Each row of a before or after table is a point. One or more steps were done to the points. Then noise was added and the rows were shuffled. The steps act on columns, c1 being the first. Name the steps. A step turns or swaps two columns, mirrors them in a line or flattens them onto one, adds a multiple of one to another, or multiplies or shifts one. Angles are multiples of 10 degrees, from the lower column toward the higher: turns from -170 to 170, lines from 10 to 170 but not 90. Use the fewest steps. Two steps may share a column if one is a turn and the other turns, adds or multiplies; they go together, in the order done. Otherwise the lowest column goes first.

Before:
[[ 0.04  0.14]
 [ 0.69  0.32]
 [ 0.37  0.52]
 [-0.20  0.46]
 [ 0.66  0.46]
 [ 0.00  0.21]
 [ 0.42  0.03]
 [-0.38 -0.50]
 [-0.15 -0.53]
 [-0.01  0.50]
 [-0.52 -0.65]
 [-0.21  0.18]
 [ 0.51  0.60]]
After, 13 rows:
[[-0.23 -0.80]
 [-0.22  0.11]
 [ 0.46  0.69]
 [ 0.06 -0.59]
 [-0.19  0.45]
 [-0.32  0.34]
 [-0.03  0.14]
 [ 0.27  0.72]
 [ 0.50  0.53]
 [-0.06  0.16]
 [ 0.39  0.18]
 [-0.18 -0.60]
 [ 0.16  0.59]]
Steps: turn c1 and c2 by 20 degrees

Before (10 x 6):
[[ 0.35 -0.10 -0.47 -0.50  0.46 -0.50]
 [-0.52  0.59  0.00 -0.15 -0.36  0.36]
 [ 0.14 -0.06 -0.12 -0.40  0.64 -0.64]
 [-0.13 -0.02 -0.06 -0.06 -0.01  0.52]
 [ 0.42 -0.40 -0.60 -0.68  0.32 -0.40]
 [-0.36  0.34 -0.19  0.01 -0.26  0.05]
 [-0.31 -0.02 -0.51  0.04  0.41 -0.33]
 [-0.07  0.71 -0.11  0.42 -0.23  0.18]
 [-0.28 -0.21 -0.78 -0.53 -0.03  0.27]
 [ 0.13 -0.31 -0.03 -0.18 -0.38 -0.17]]
After, 10 rows:
[[-0.06 -0.02  0.08 -0.11 -0.01  0.71]
 [-0.16  0.26  0.16  0.12 -0.78 -0.22]
 [-0.54 -0.05  0.88 -0.28 -0.05  0.36]
 [-0.69  0.18  0.69  0.43  0.61 -0.52]
 [ 0.02 -0.15  0.49 -0.32  0.82 -0.44]
 [-0.50 -0.06  0.45  0.36  0.90 -0.66]
 [-0.41  0.05  0.15  0.13  1.28 -0.82]
 [ 0.02 -0.37  0.05 -0.37 -0.50  0.04]
 [-0.13 -0.59 -0.19 -0.50 -0.73  0.47]
 [ 0.42 -0.70 -0.15 -0.10 -0.44  0.26]]
Steps: swap c1 and c4; turn c2 and c3 by -160 degrees; multiply c5 by 2; multiply c6 by 1.3

Before (12 x 11):
[[ 0.04  0.14 -0.38 -0.11  0.19 -0.45 -0.35  0.23  0.59 -0.13  0.53]
 [-0.64  0.07 -0.41 -0.05 -0.20 -0.40 -0.47 -0.45 -0.40  0.15  0.17]
 [ 0.05  0.25 -0.31  0.72  0.66 -0.04  0.05  0.31 -0.04  0.19 -0.71]
 [ 0.19  0.27  0.90 -0.21 -0.53 -0.16 -0.22  0.54  0.12  0.10 -0.44]
 [ 0.27  0.22 -0.10  0.16  0.26 -0.20 -0.36 -0.47 -0.41  0.11  0.29]
 [-0.22  0.55 -0.70  0.43  0.43 -0.13  1.17  0.07  0.33  0.02  0.18]
 [-0.30  0.36  0.48 -0.20  0.69 -0.31 -0.31  0.09 -0.32  0.23 -0.07]
 [-0.10 -0.29  0.10  0.45  0.32 -0.18  0.10  0.45 -0.09 -0.34  0.39]
 [-0.53 -0.75 -0.80 -0.21 -0.85  1.67 -0.30 -0.52  0.57  0.33  0.53]
 [-0.28  0.32 -0.55 -0.13  0.54 -0.17 -0.07 -0.32 -0.37 -0.74  0.19]
 [ 0.18  0.09 -0.66  0.07  0.62 -0.31  0.47  0.50 -0.38  0.15 -0.09]
 [-0.26 -0.18 -0.37 -0.27  0.22 -0.49  0.38 -0.71  0.21 -0.05 -0.03]]
After:
[[ 0.02  0.31 -0.19 -0.68  0.96  0.36  0.27  0.21 -0.19  0.17  0.02]
 [ 0.12  0.26 -0.50 -0.24  0.43  0.50  0.65  0.21  0.34  0.15  0.43]
 [ 0.18 -0.01 -0.21 -0.35 -0.11  0.03 -0.24 -0.04  0.30  0.12  0.36]
 [-0.60 -0.17 -0.58 -0.09 -0.24  0.29 -0.28 -0.02  0.39  0.21 -0.03]
 [-0.09  0.04 -0.14 -0.40 -0.07 -0.20 -0.26 -0.03 -0.07 -0.33  0.42]
 [-0.27 -0.47 -0.59  0.33  0.17  0.24  0.25 -0.15 -0.10 -0.03  0.20]
 [-0.32  0.28 -0.08  0.16  0.46 -0.52 -0.09  0.21  0.36  0.23  0.42]
 [ 0.22  0.43  0.19  0.22  0.00 -0.89 -0.15  0.28  0.03  0.08 -0.61]
 [-0.51 -0.82  1.32  0.40 -0.83  1.34  0.11 -0.42 -0.48  0.33 -0.29]
 [-0.03  0.14 -0.56  0.30 -0.30  0.25 -0.50  0.15 -0.51 -0.10  0.53]
 [-0.27  0.10 -0.41  0.04  0.23  0.52 -0.78  0.08  0.35 -0.73  0.57]
 [-0.25  0.37 -0.34 -0.31  0.08  0.55  1.21  0.24 -0.39 -0.02  0.41]]
Steps: flatten c2 and c8 onto the line at 30 degrees; turn c3 and c6 by -70 degrees; turn c4 and c9 by -160 degrees; turn c5 and c11 by 50 degrees; add 1 times c10 to c7

Before, 8 rows:
[[-0.01  0.24 -0.36  0.28  0.30 -0.06  0.34 -0.31 -0.24  0.24  0.53 -0.70
   0.66  0.13 -0.36 -0.29 -0.01  0.15]
 [ 0.34 -0.38 -0.60 -0.08 -0.26 -0.32  0.29  0.17 -0.44 -0.16 -0.32  0.65
   0.14  0.32  0.06  0.08 -0.01  0.41]
 [ 0.35 -0.31 -0.08 -0.15 -0.21  0.11 -0.07 -0.01 -0.20 -0.27  0.43 -0.40
   0.14  0.16 -0.56 -0.56 -0.65  0.24]
 [ 0.32  0.11  0.04  0.45 -0.11  0.12 -0.40 -0.12 -0.11 -0.58 -0.34 -0.10
   0.02 -0.50  0.50  0.08 -0.60 -0.48]
 [ 0.20  0.05  0.25  0.12  0.13  1.12  0.55 -0.01 -0.23 -0.77 -0.24  0.93
   0.61  0.47  0.56 -0.85  0.19  0.04]
 [ 0.14 -0.36 -0.30  0.16  0.45  0.21  0.55 -0.01  0.58  0.20 -0.25  0.08
   0.88 -0.31  0.06  0.50  0.25  0.30]
 [ 0.00 -0.52 -0.22 -0.07 -0.85 -0.55 -0.02  0.31  0.31 -0.16 -0.11  0.70
  -0.75 -0.46 -0.13  0.21 -0.25 -0.32]
 [-0.20 -0.22 -0.83 -0.34  0.40  0.16 -0.51 -0.04 -0.05  0.31  0.50  0.48
  -0.02  0.19  0.07  0.22 -0.15  0.33]]
After (8 x 18):
[[ 0.28  0.17 -0.39 -0.38 -0.27  0.09 -0.16 -0.31 -0.06  0.40  0.26 -0.11
   0.07 -0.47  0.50  0.08 -0.64 -0.48]
 [-0.05  0.25  0.39 -0.37  0.42 -0.11 -0.11 -0.06 -0.24  0.05 -0.48 -0.69
   1.31  0.13 -0.37 -0.32  0.00  0.14]
 [-0.21 -0.20  0.79  0.11  0.34  0.20 -1.06  0.33 -0.08  0.28 -0.55  0.50
  -0.05  0.13  0.02  0.16 -0.16  0.33]
 [-0.03 -0.53  0.08  0.29  0.19 -0.55  0.90 -0.11  0.31  0.24  0.83  0.69
  -1.49 -0.56 -0.11  0.18 -0.25 -0.35]
 [ 0.16 -0.37  0.41 -0.11 -0.35  0.19  0.17 -0.13  0.54  0.07 -0.33  0.03
   1.74 -0.36  0.07  0.50  0.22  0.29]
 [ 0.38 -0.31 -0.15  0.04  0.47  0.10 -0.04  0.12 -0.21  0.27  0.00 -0.39
   0.28  0.14 -0.56 -0.52 -0.59  0.27]
 [ 0.32 -0.31  0.36  0.15 -0.21 -0.34  0.65  0.02 -0.46  0.49  0.30  0.65
   0.29  0.30  0.05  0.14  0.01  0.37]
 [ 0.19  0.03 -0.70 -0.04 -0.32  1.12  0.54 -0.08 -0.20  0.46 -0.11  0.92
   1.21  0.46  0.58 -0.84  0.16  0.05]]
Steps: turn c3 and c10 by -140 degrees; turn c4 and c8 by -120 degrees; turn c5 and c11 by -110 degrees; add 1 times c11 to c7; multiply c13 by 2

Before:
[[ 0.06 -0.01 -0.57 -0.40  0.78  0.30  0.57  0.23 -0.29  0.30 -0.40 -0.11
   0.33  0.06  0.10 -0.77  0.11 -0.01 -0.45 -0.52  0.42 -0.34  0.37 -0.13]
 [ 0.15  0.46 -0.23 -0.37  0.32  0.12  0.60  0.57 -0.30  0.18 -0.91  0.04
   0.55  0.28 -0.12 -0.10 -0.01 -0.48  0.05 -0.47 -0.10  0.16  0.31 -0.37]
 [ 0.39 -0.27  0.63 -0.04  0.87  0.41  0.17 -0.06  0.19 -0.23  0.12 -0.59
   0.44 -0.70  0.25 -0.01  0.03  0.39 -0.17 -0.33  0.19 -0.11 -0.01  0.48]
 [-0.23  0.07  0.35 -0.04 -0.13  0.68 -0.38 -0.46  0.35 -0.47  0.28 -0.31
  -0.06  0.00  0.42  0.35 -0.10  0.13  0.09  0.06  0.48  0.42 -0.17  0.45]
 [-0.22 -0.46  0.25  0.44  0.30  0.33 -0.06 -0.36  0.36 -0.21  0.17 -0.28
   0.40 -0.21  0.27  0.17 -0.85  0.01  0.19  0.12  0.54  0.35 -0.23  0.12]
 [-0.60 -0.52  0.01 -0.30  0.26  0.08 -0.58  0.29  0.52 -0.25 -0.16 -0.42
  -0.18  0.06 -0.05  0.37 -0.46  0.22  0.49  0.06  0.02  0.31 -0.30  0.07]
 [-0.25 -0.16  0.32 -0.07 -0.15 -0.07 -0.03 -0.04  0.63 -0.34  0.38 -0.55
   0.02  0.41  0.08  0.16 -0.52  0.42  0.78 -0.26  0.41  0.35 -0.01  0.01]
 [ 0.17  0.24  0.17 -0.02  0.55  0.82  0.49  0.29  0.00  0.12  0.18  0.03
   0.31 -0.44 -0.01 -0.18 -0.08  0.34 -0.12 -0.21  0.34 -0.38 -0.40 -0.14]
 [-0.02  0.24  0.19  0.24  0.31  0.45 -0.08 -0.32  0.36  0.00  0.20 -0.50
   0.41 -0.26  0.86  0.03 -0.42  0.72 -0.13 -0.16 -0.11  0.08 -0.44  0.33]
 [ 0.23  0.48 -0.07 -0.49  0.44  0.06 -0.04  0.21 -0.22  0.11 -0.31  0.57
   0.12  0.41 -0.21 -0.60 -0.42 -0.32  0.03 -0.33 -0.30  0.10  0.57 -0.48]
 [-0.35  0.18 -0.25 -0.55  0.09  0.24 -0.09 -0.21 -0.04  0.38 -0.32  0.61
   0.78  0.45 -0.27 -0.02 -0.05 -0.19  0.49 -0.60 -0.20  0.07  0.55 -0.46]
 [ 0.00  0.35 -0.51 -0.84 -0.19 -0.13 -0.13 -0.04  0.02  0.55  0.16  0.02
   0.40  0.27 -0.39  0.04 -0.18 -0.57  0.21 -0.24 -0.35  0.62  0.38 -0.75]
 [ 0.20 -0.15  0.30  0.39  0.35  0.76  0.13 -0.52  0.95  0.11 -0.02 -0.33
  -0.20 -0.33  0.39  0.21 -0.21  0.50  0.07 -0.09  0.24  0.26 -0.07  0.15]]
After:
[[-0.03  0.23  0.21  0.49  0.18 -0.21 -0.06 -0.99  0.37 -0.25  0.23 -0.49
   1.21 -0.27 -0.72  0.02 -0.39  0.71  0.41 -0.41 -0.13  0.09  0.56  0.32]
 [-0.25  0.06  0.39  0.17 -0.21 -0.51 -0.40 -0.93  0.37 -0.64  0.30 -0.34
  -0.15  0.01 -0.28  0.35 -0.11  0.12  0.46 -0.30  0.46  0.42  0.57  0.46]
 [-0.22 -0.47  0.24  0.37  0.19 -0.36 -0.05 -0.75  0.31 -0.31  0.15 -0.30
   1.20 -0.18 -0.11  0.17 -0.86 -0.03  0.15 -0.27  0.50  0.36  0.50  0.07]
 [ 0.15  0.25  0.16  0.38  0.45 -0.42  0.47  0.54 -0.01  0.14  0.18  0.04
   0.94 -0.44 -0.11 -0.20 -0.05  0.33  0.69  0.17  0.35 -0.39 -0.33 -0.15]
 [ 0.22  0.44 -0.03 -0.69  0.31 -0.08 -0.03  0.78 -0.19  0.40 -0.26  0.55
   0.40  0.40 -0.02 -0.57 -0.42 -0.31  0.05  0.39 -0.30  0.09 -1.01 -0.46]
 [ 0.20 -0.15  0.27  0.20  0.23 -0.55  0.16 -0.87  0.96 -0.08 -0.03 -0.30
  -0.61 -0.35 -0.36  0.21 -0.23  0.52  0.56 -0.17  0.23  0.27  0.58  0.15]
 [-0.24 -0.18  0.32 -0.02 -0.26 -0.56  0.01  0.17  0.60 -0.65  0.38 -0.54
   0.02  0.43 -0.22  0.12 -0.50  0.41 -0.56  0.16  0.39  0.36 -0.04  0.01]
 [ 0.01  0.00 -0.60 -0.48  0.73  0.13  0.52  0.75 -0.31  0.26 -0.34 -0.15
   1.01  0.08 -0.44 -0.78  0.07 -0.02  0.52  0.33  0.45 -0.35 -0.43 -0.13]
 [-0.60 -0.52 -0.01  0.18  0.15 -0.43 -0.57  0.24  0.51 -0.43 -0.15 -0.41
  -0.53  0.09  0.05  0.42 -0.48  0.23 -0.22 -0.02  0.02  0.30 -0.28  0.04]
 [ 0.00  0.38 -0.53 -0.62 -0.29 -0.08 -0.14  0.61  0.00  0.55  0.17  0.05
   1.21  0.26  0.14  0.01 -0.19 -0.57 -0.22  0.44 -0.33  0.63 -1.77 -0.76]
 [-0.37  0.20 -0.25 -0.72  0.00 -0.53 -0.09  0.74 -0.05  0.64 -0.29  0.62
   2.32  0.42 -0.17 -0.02 -0.08 -0.18 -0.13  0.65 -0.18  0.06 -1.05 -0.45]
 [ 0.37 -0.25  0.62 -0.02  0.78 -0.11  0.16  0.02  0.21 -0.54  0.11 -0.56
   1.33 -0.68 -0.40 -0.01  0.07  0.39  0.42  0.09  0.18 -0.10  0.68  0.49]
 [ 0.16  0.47 -0.23 -0.43  0.23 -0.12  0.56  1.18 -0.30  0.21 -0.91  0.06
   1.61  0.29 -0.20 -0.08  0.02 -0.51  0.08  0.47 -0.07  0.14 -0.80 -0.37]]
Steps: turn c4 and c23 by 70 degrees; add 1.5 times c24 to c23; shift c5 by -0.10; turn c6 and c19 by 130 degrees; turn c15 and c20 by -140 degrees; add 1.5 times c20 to c8; add 0.5 times c12 to c10; multiply c13 by 3
